Every row gives one point. Two turns around zero, p and q, are shown by what they do to some points. Where does a point land after both, in the order given? Backwards means that the second turn is done in reverse. Each puzzle has new turns, and all numbers are rounded.
In the rows, 128 means zero.

Turn p:
[127 126] => [129 126]
[174 116] => [168 153]
[112 186] => [ 75 157]
[100 116] => [117  99]
[127  97] => [150 106]
Turn q:
[102 156] => [122 166]
[176 115] => [160  90]
[106 112] => [101 127]
Where do these land?
q, then p: [165 162] => [157 169]
q, then p: [122  91] => [130  91]
p, then q backwards: [157 142] => [119 159]
q, then p: [ 77 120] => [ 80 109]
q, then p backwards: [120 125] => [124 135]

Turn p:
[149 110] => [101 122]
[170 168] => [135  70]
[137 138] => [131 115]
[ 85 102] => [133 178]
[ 98 122] => [141 156]
Turn q:
[128 110] => [145 133]
[ 94 167] => [99 85]
[162 107] => [140 166]
Where do these land?
q, then p: [150  91] => [135  85]
p, then q backwards: [123 171] => [98 97]
q, then p backwards: [113 158] => [161 121]
p, then q: [126  92] => [113  95]

Turn p:
[117 151  54] => [126  88  61]
[128 103 150] => [113 150 148]
[150 125 157] => [130 128 164]
[117 134 151] => [144 146 138]
Turn q:
[119 152  97] => [136  99 101]
[168  64 136] => [149 142 200]
[136 160 103] => [151 111  98]
[110 124 124] => [112 118 128]
[ 96 125 125] => [ 99 114 123]
[140 142 183] => [122 185 119]
Where do these land?
p, then q: [122 145 126] => [145 126 135]
p, then q: [145 141  83] => [122  96 166]
q, then p: [135 153 113] => [108 107 122]
q, then p: [161 154 114] => [113  88 139]
q, then p: [117  76 176] => [186 169 138]
q, then p backwards: [ 88  99 155] => [147  75 129]

Turn p:
[145 142 162  95] => [118 116  78 131]
[146 108  80 151] => [171 130 167 141]
[133 101 145 111] => [134 103 115 106]
[134 159 151 181] => [126 193 120 118]
[ 81 129 101 102] => [ 91  98 161 144]
Turn q:
[138 141 152 167] => [121 103 142 167]
[121 175 132 141] => [113 128 174 139]
[177 169 101 147] => [ 63 143 138 152]
[ 99 110 125 116] => [151 121 124 101]
[123  96 132  71] => [165 166  98 103]
[109  77 126 126] => [156 107  92 106]
Where do these land?
p, then q: [122 145 129 105] => [127 103 127 114]
q, then p backwards: [135 147 142  97] => [134 143 118 163]
q, then p: [155 134 167 158] => [147 167 152 100]
q, then p: [105  84 135 170] => [174  94 151 107]
p, then q: [128  78 101 144] => [153 156 101 165]
p, then q: [123 180  95  93] => [118  59 139 133]

Turn p:
[144 118 145 120] => [129 109 147 131]
[ 95 158  80  83] => [ 79 168 109  84]
[139  90 122 137] => [153  99 121 114]
[158 105 153 163] => [171 102 142 151]
[ 88 166 114 147] => [115 173  95 146]
[161 135 137 168] => [172 136 147 149]
[110 123 145  78] => [ 77 107 134 120]
Turn q:
[138 129  89 122] => [153 101 137 144]
[127 123 127 147] => [134 144 132 137]
[ 96 154  91 101] => [124  83  98 158]
[134 106 162 111] => [100 135 145  99]
[140  84 177 186] => [119 207 165 118]
[133 172 122 100] => [139  96  91 111]
Where do these land?
p, then q: [195 180 119 156] => [148 159  88  56]
q, then p: [121  91 133 112] => [110 110 113 157]
q, then p: [103 125 162 133] => [105 155 105 131]
q, then p backwards: [ 97  92 105 132] => [129 150 176 123]
q, then p: [124 152 122 108] => [136 118 117 101]

Turn p:
[102 170 187 126 132 107] => [113  97 126 175 167 167]
[ 89 140 150 116 127  91] => [109 143 136 172 153 148]
[160  77 140 140 140 155] => [141 127 116  71 153 103]
[128  91  92 140 110 174] => [124 130 132  96 105  68]
[139 104 100 122 155 168] => [152 135  97 105 113  90]
[155 134 110 107 110 156] => [114 118 109 103  91 125]
[127 152 105 123 140 101] => [145 145 133 150 107 150]
[144  97  90 111 110 115] => [118 170 136 100 102 122]
[108 188 177 165 128  84] => [136  89 166 181 160 181]
Turn q:
[140 103 128 163 142 116] => [147 141 150 136 115  95]
[144 156 167 106 116 103] => [126 151  82 140 160 131]
[145 121  92 140 163 166] => [108  96 142 108  88  99]
[117 180 128 121  79 122] => [101 131 107 171 141 174]
[137  80 120 128 129 152] => [121 128 168  95 132 111]
[108 171 127  87  97  75] => [144 110  88 166 175 171]
[106  86 134 151 170 162] => [149 138 157  80  84 115]
Where do these land?
q, then p: [122 136 146 109 113  95] => [169 122 115 123 115 123]
p, then q: [118 166  98 158 119 120] => [113 179 145 141 139 119]
q, then p: [134 138 105 179 151 101] => [126 121 185 101 135 147]
p, then q: [100 167  96 151 193 120] => [ 95 149 143 175 117  64]
q, then p: [151 129 137  76 114 138] => [146 160  95 155 129 109]
p, then q backwards: [130  72 137  78  87 142] => [177 132 165 108 121 186]
q, then p: [160 109 138 162 115 134] => [126 118 148 161 145 159]
q, then p: [108 107 166 111 132 173] => [ 94 121  81 151 103 137]
